Each wall is flat, endless, passes through zero and stands at right angles to its row. A trip goes straight from one point to another. List the walls that it crosses, first one first.
In the rows, zero is written as 128.

Walls:
(1): [101 153]
(2): [156  77]
(3): [ 85 125]
Trips:
[105 166] to [134  66] -> 2, 1, 3
[143  95] to [129 142] -> 2, 1
[152 192] to [143 174] -> none
[125  92] to [118 131] -> 1, 2
[117 147] to [117 158] -> none
[145 129] to [133 164] -> 2, 1
[156 171] to [153 127] -> 1, 2

Walls:
(1): [146 119 136 154]
(2): [151 154 124 133]
(3): [112 110 173  68]
(4): [131 105 135 146]
(5): [150 144 108  97]
(6): [146 101  99 123]
(7): [ 89  95 148 157]
Trips:
[126  96 128 104] to [145 125  86 120] -> 7, 4, 3, 2
[164 124 108 154] to [119 142 126 112] -> 4, 1, 6, 3
[165 104  76 108] to [169 189  75 118] -> none

Walls:
(1): [101  67 108 174 105 183  99 148]
(2): [117  91 149 153 123 143 131 125]
(3): [112 122 141 134 112 134 127 113]
(4): [123 144 126 108  90 111 202  76]
Trips:
[113 134 118 133 157  85 104 106] to [104 141 110 117 151 156 129 118] -> 1
[117 122 142 122 108 199 150 132] to [142  73 139 142 131 162 133 121] -> 4
[132 102 168 183 156 112  61 110] to [146 116 158 100 112 110  91  47] -> 1, 4
[ 90 181 108  81 115 123 131 192] to [217 160 106  93 107 105 104 102] -> 4
[135 127 123 101 152 148 158 110] to [109 110 151 151 134 144 137 150] -> 2, 1, 3, 4
[ 88 150 110 128 125  65 124  97] to [ 55 125 123 136 122 141 131  89] -> 2, 1
[128 149 121 111 148 149 158 143] to [136 154 133 117 113 144  76 205] -> 4, 1
[149 110 134  90 138 111  91 136] to [ 87 185 155 155  86 128 139 134] -> 3, 4

Walls:
(1): [ 89 141 137 118 129 139 141 127 186 103  73]
(2): [165 125 116 156 166 107 169 139  98 120 121]
(3): [149 142 145 137 130 107  79 163 156 153 120]
(4): [129 128  63 110 102 131 130 132 107 180 141]
(5): [128 134 140 126 136 126  89 106 111 152  69]
(6): [ 95 133 145  80 113  98 148 104  83 118 131]
(7): [142  92 138 116  88 142 148  75 109 110 107]
Trips:
[113 140 127 125 132 138 117 106 110 192 117] to [138 155 132 116 192 112 196 130 122 131 103] -> 2, 3, 1, 4, 5
[ 92 162  58 118 125 121 102 135 128 107 126] to [142 157 125 159  50 174 171 158 153 111 149] -> 6, 7
[129 112 111 109 114 145  42 145 135  88 108] to [146 218 138 124 133 140  94 116 122 105 118] -> none
[106 125 132 108 139 118 163 138 113 104 169] to [135 110 158 108 109 139 124 145 104 100 124] -> 7, 2
[136 150 130 160 100 121  91  76  89  59 145] to [143  87 124 102 159 128  97 117 192 109 153] -> 5, 6, 3, 1, 7
[115 149 122 123 129  83 204 100  94 106 169] to [174 102 126 145 147 130 123 111 110 142 117] -> 5, 6, 3
[108 110  59 126 150 132 126 134 108  55 131] to [ 76 159 100  68  99 116 112 159 129 161 112] -> 7, 2, 5, 3
[149 151 120 143 136  79 215 130 163 121 129] to [133 110 111  56 104 147 108 153 145 112 202] -> 4, 1, 2

Walls:
(1): [156 115 121 133 156 120 161 109 111  83 116 144 102 112]
(2): [102 119  77 139 108 118 150 137 104 115 174 114  79 164]
(3): [118  85 147 126 104 170  86 105 123 107  97 174 135 146]
(4): [140 156 115  85 123 113 178  87  82 104 148 109 160 127]
(5): [ 78 140 144 120 112 134 133  73  91  87 125  73 131 110]
Trips:
[ 93 121 135 117  65 165 102 115  75 109 121  79 130 125] to [146 147 174 132  89 133 120 154 141 111 177 101 119 133] -> 3, 4
[162 145 131 159 130 115  88  65 129 140 139 179 133 122] to [177 149  82 149  94 158 113 145 118 121 151 147 150  80] -> 4, 3
[139 129 156 123 111 150 125 126 130 148 132 151 125  88] to [ 95  80 163 188 121 176 145 107 144 124 150 127  97 150] -> 5, 2, 1
[130 122 103 160  95 102 137 178 149 183 108 127 102  92] to [ 79 135  85 144 102 131 118 140 118  96 131 173 129 135] -> 3, 5
[107 184  80 128  96 130 107 110 159 122 113  86 121 151] to [115 121  54  83 107 113  95  74  87 146  98  94 153 160] -> 3
[ 78 144 112 125  98 121 113 136  98  97 149 196 161 124] to [136 134 132 129 139 151 146 133  89 138 106 140 152  62] -> 2, 1, 3
[122 125 122 101 183 103 112 155 153  88 159 122 151 128] to [137 160 159  90 124 191 117 129 132 119 115 144 142 140] -> 1, 3, 5
[116 131 118 150  79 121 131  86 149  80 103 185 151 116] to [153 117 132  74 144 103 102 117  78 159 118 208 130 155] -> 5
[111  97 114 127 139 151 200 131 173 151 137 127 124  96] to [144 122 111  68 123 124  94  75 133 136  50 135 141 117] -> 2, 4, 3, 5
[117 179 115 106  89 112 127 164 158 154 155  94 108 153] to [179  87 119  88 150  85 122 132 127 142 157 129 125 126] -> 4, 1

Walls:
(1): [118 137 109 179 134 117 143 193 134 137  89 142 127  61 140 159 122 159
 138 159]
(2): [132  93 131  63 119 114 136 178 118 141 123 154 186 129 170 115  96  99
 157 155]
(3): [129 101  92 107 101 115 152 186 128 109 153 110 154 108 132 107 167 148
 142 111]
(4): [183 173 100 158  88 145 111  72 135  70 116  45 161 142 159 108 118 191
 104 172]
Trips:
[140 151 131 133 109  95 176 160 116  91 151 124 116  82  92 120  71 113
  98 111] to [ 98 146 121 103 186 123  57 115 117  84 134 193 139  73  90 132 105 126
 138 130] -> 2, 3
[ 90 144  85 130  99 146 115 132 122 155  97  82  97 114 100 119 152 160
 106 148] to [117 140 145  60 132 101 138 155 158 119 125 160 119 123 139 157  87 155
 163 113] -> 4, 2
[159 104 103 127 131 108 118 137 143 109 163 132 105 120 144  96 152 143
 189 155] to [114 162 128 142 169 120 146 116 119 124 183  99 152 153 119 107 167 104
  75 122] -> 1, 2
[128 118  92 121  98 109 135 106 115 121 117  89 173 118 126 114 119 104
  80 142] to [109 130  87 157 141 118 151  97  90 100 155 147 140  81 157 140 139 139
  85 181] -> 1, 2
[134 142 133 165  46  51 141 139 151 173 148 135 142  92  81 111  93 104
  96 117] to [118 111  90 130 157 133 117 125 160 121 129  81 116  74 177 133 141 147
 138 107] -> 4

Walls:
(1): [177 103 106  80 124 150  90 149 142  87 107 164 146 164 168 128 171 133
  59 126 183 124 173 135 144 139 117 133 116 100 147 101]
(2): [139 144 126 148 155 112 164 152 120 146 135 114 118 112 138  91 117  82
 126 132 151 155 124 137 114 124 195 142 147 129 154 122]
(3): [142 177 157  70  71 143 117 124 119 162 129 115 157 134 132 100 105 119
 195  92 115 118 125 110 150 159 136 152 109 156 144 153]
(4): [148 111 154 117  88 100 134 115 123 198 145 121 116  97 137  84 111 204
 150 172  98 160 149 128 170 129  81 130 124 144 137 151]
(5): [159 132 139 106 111 132 101 145 117 137 117 138 123  62 154 108 182 120
 169 131 112 135 100  68 129 101 161  87 100  99  65 134]
(6): [149 154 112 164 138 123 190 145 130  91 117 119  95 127 129 146 145 133
 119 101 137  72 134 128 146 138 130  96 144 123 139 140]
(7): [149 112 113  72 177 153 113 155  63 113 121 161 150  96  82 107 164 117
  73 132  59 147  96 102 159 133 149 112  89  69 132 150]
Trips:
[140 205 103 136 179 193 140 128 115 109 118 171 115 132 185  79 143 139
 149 114 187 116 123  94 114 145 156 126  81 106 168  89] to [114 100 146  97  93 185  96 159 109 100 120 137 121 116 160 155 102  81
 138 134 110 123 132 135 148 136 109 133 188 109 133 143] -> 2, 6
[103 141 112 108 159  98 137  96 126 181 178 124 179 129 108 159  80  72
 143 126 113 142 117 155  90 112 159 121  88  95 110 104] to [ 89 153  93 144 159 147 116 164 124 165 103 184 101 121 178 126 122  89
 180 106  85 152 142 149 147  99 156 130 107 138 118 145] -> 5
[ 76  83 138  83 112  83  91 137 112 100  61 145 122 138 188 105 146  88
  70  97 126 121 170 120 139 132 153 150 123 200 152 139] to [ 84 119 126 153 116  97 163 145 116 133 113 175 133 102 159 139 165 106
 132 179 151 116 189 160 112 148 171 128 159 106 172  77] -> 7, 3, 6
[145  92 108 142 198 141 156 142 133 111 160 116 104 104 129 107 169  51
 114 174 132  93 157 140 111  84 143  94 113 114 145 133] to [121 149 114 163 128 127 131 101 124  90  91 163 101 131 139 128 149 149
  99 147 100  72 107 165 102 128 135 118 115 122 148 102] -> 5, 2
